Each row of a before or after table is a point. One or more steps were done to the points. Then noise was added and the rows were shuffled. The steps act on how far a point lies along the listed directions, d1 being the first. Name the steps. A step turns or swaps two directions, mirrors them in a line or flattens them onto one, adds a multiple of one to another, or multiplies one. Angles are multiples of 10 degrees, from the lower direction toward the higher: turns from -170 to 170, lines from 10 to 170 but not 90. Use the fewest steps. Two steps may share a direction if one is a turn and the other turns, adds or multiplies; they go together, in the order done. Otherwise the lowest direction goes first.
(in the rows, 128 means zero)

Directions:
(1): [180 139 159]
(2): [ 97 124 181]
(3): [116 189 126]
Before (8 x 3):
[[152 172 154]
 [181  90 176]
 [174  55 157]
 [115 174 112]
 [ 88 171 112]
 [180 130 141]
 [155 155 113]
 [103 147  88]]
After (8 x 3):
[[138 172 127]
 [171 100 154]
 [106  52 117]
 [155 179 149]
 [165 154 147]
 [141  79 125]
 [ 75  62  95]
 [160 117 132]]
Steps: turn d1 and d3 by -80 degrees; multiply d2 by 0.4

Directions:
(1): [150 144  35 136 116 114 114 138]
(2): [152  74 125  87 103 135 156 187]
Before (12 x 8):
[[134 154  88 140 123 130 100  99]
 [160  98  54 118 117 116 165 181]
 [133 202  29 170 148  92 104  93]
 [143 141 147 137 133 138 135 125]
 [139 136  72 117 115 135 123 145]
 [ 86 138 146 157 155 119 116  89]
 [167  58  68  88 112 131 152 189]
 [148  84 143 115 128 138 130 156]
 [148  94 106  84 103 123 141 172]
 [121 125 103 125 131 124 137 131]
 [113 134 163 116 133 129 115 110]
 [107 117 180 136 137 134 153 122]]
After, 12 rows:
[[121 170  93 139 136 128 112 102]
 [129  91 144 117 117 138 161 162]
 [ 89 204 169 173 175 109 107  48]
 [151 132 143 129 129 140 140 138]
 [119 149 153 145 137 137 103  89]
 [137 158  39 166 146 104 127 113]
 [151 134  14 141 132 112 106 120]
 [159 106  90 128 127 128 113 151]
 [ 89  99 184 130 141 133 138 120]
 [116 135 104 138 137 120 126 115]
 [144 140  56 119 113 109 117 137]
 [125 108 154  95 118 129 131 136]]
Steps: turn d1 and d2 by -70 degrees

Directions:
(1): [119 139 130  85 171 160 196 136 103  99 140 191]
(2): [119 162 179 154 126 145 201 136 153 131 122  62]
Before (9 x 12):
[[148  98  75 117 113 101  32 112  96 137 136 160]
 [121 144 178 133 128 142 192 136 141 144 115  94]
 [135 130 136 135 111 119 115 128 136 132 119 125]
 [132 139 140 137 101 124 125 133 158 150 129  83]
 [126  96  96 110 133 114  72 133 102 119 132 165]
 [126 138 140 126 134 149 174 136 126 116 113 147]
 [148  80  82 135 105  86   7 116 129 163 109 123]
 [139 133 145 135 116 124 142 125 146 131 126 105]
 [135 123 125 132 137 115 109 121 137 144 135 127]]
After (9 x 12):
[[129 129 162 154  99 117 128 128 152 164 110  69]
 [136 124 128 127 116 119 108 127 134 129 122 142]
 [136 120 114 129  96 116  83 130 147 149 130 111]
 [135 121 121 124 143 117 114 125 129 139 136 142]
 [141  82  66  76 156 118  66 123  92 129 127 220]
 [128 142 150 149 115 141 162 134 141 125 106 106]
 [135 116  85  78 159 133 113 123  75 109 146 214]
 [142 123 131 134 108 116 113 121 144 136 127 114]
 [119 114 114  93 159 138 139 140  95 105 137 184]]
Steps: turn d1 and d2 by 60 degrees

Directions:
(1): [116  84  68 109 100 102 126 152 183 153 177 115 185 146  99 173 139 155
 188 144]
(2): [146 106 148 157 132 164 111  94 132 108 136 101 109  84 103 171 196 131
 163  34]
(3): [122 155 110 125 192 138  84 108  76 191 179 113 114 162  57 156 123 115
  98 134]
Before:
[[153 107 137 146 116 150 134 107 152 130 115 106 119  95 125 143 152 121
  140  72]
 [144 106 112 137 135 154 102 103 132 137 165 118 127 107  78 165 173 137
  170  74]
 [156 101 114 130 139 144 104 121 147 152 160 114 154 114  86 172 163 143
  148  80]
 [122 136 144 127 148 148  93  98 101 138 132 139 102 130 102 116 114 124
  110 122]
 [145 104 139 141 110 132 118 130 153 120 134 127 136 119 132 135 141 129
  146 108]
 [137 116 112 135 138 126 130 115 122 114 146 118 125 112 122 151 139 139
  150  96]
 [134 145 168 136 109 124 142 128 109 106  93 126  93 124 152  96 108 116
  117 130]
 [127  87  91 128 126 140 119 135 155 146 166 105 140 128  82 183 166 149
  155  90]
 [125 152 149 134 171 143  96 118  63 153 132 119 103 130  99 132 139 117
   97 115]
 [106 101 105 114  85 103 165 153 157  98 123 152 159 131 180  91 114 141
  145 150]
 [126 140 132 123 157 133 118 116  99 142 131 140 124 132 147 130 113 114
  109 161]
 [145 119 118 142 108 133 117 123 160 122 148 114 139 115  68 167 163 133
  162  87]
 [122 147 133 129 184 138 102 105  70 140 143 131  97 142 124 124 123 130
   82 135]
 [157  94 154 167 119 176 108  83 139 108 130  97 119  74  96 174 225 126
  186   7]]
After, 14 rows:
[[133 117  95 122  93 103 130 152 179 132 150 126 165 139  85 151 129 139
  160 144]
 [130 111  98 125 125 111 134 130 138 120 152 124 143 124 125 149 122 141
  154 125]
 [138 144 158 143 136 141 114 105  94 132 127 106  87 124 105 134 137 116
  124  94]
 [127  67  72 124  97 125 109 128 188 159 187  98 195 131  69 199 191 152
  220  91]
 [131 108 154 139  94 136 139 135 136  90  92 128 131  88 160 129 164 141
  153  89]
 [131 106 150 138 116 137 140 117 131  74 102 135 112  96 184 120 158 148
  132  98]
 [134  84  86 111  91 116 131 143 178 129 158 133 168 126 117 142 142 152
  188 131]
 [104 152 111 117 172 127 118 120  76 161 161 141 117 163 112 103 102 116
   86 154]
 [147  90  96 111  99 115 133 156 186 141 146 137 186 126 126 148 127 157
  157 134]
 [141 100 101 129 122 132 126 117 161 165 150 105 144 125  99 162 138 129
  148 103]
 [117  89  77 105  93 108 149 173 178 140 145 129 167 146 125 147 121 153
  147 158]
 [137 113 119 134 128 124 105 135 143 149 157 127 146 142 106 141 124 124
  135 132]
 [128 106 151 129 102 145 119 107 146  93 111 138 119 100 140 118 133 140
  145 101]
 [133 129 150 134 136 141 133 113 117 108 108 139 118 103 169 130 132 113
  124 131]]
Steps: turn d1 and d2 by -60 degrees; multiply d3 by -1
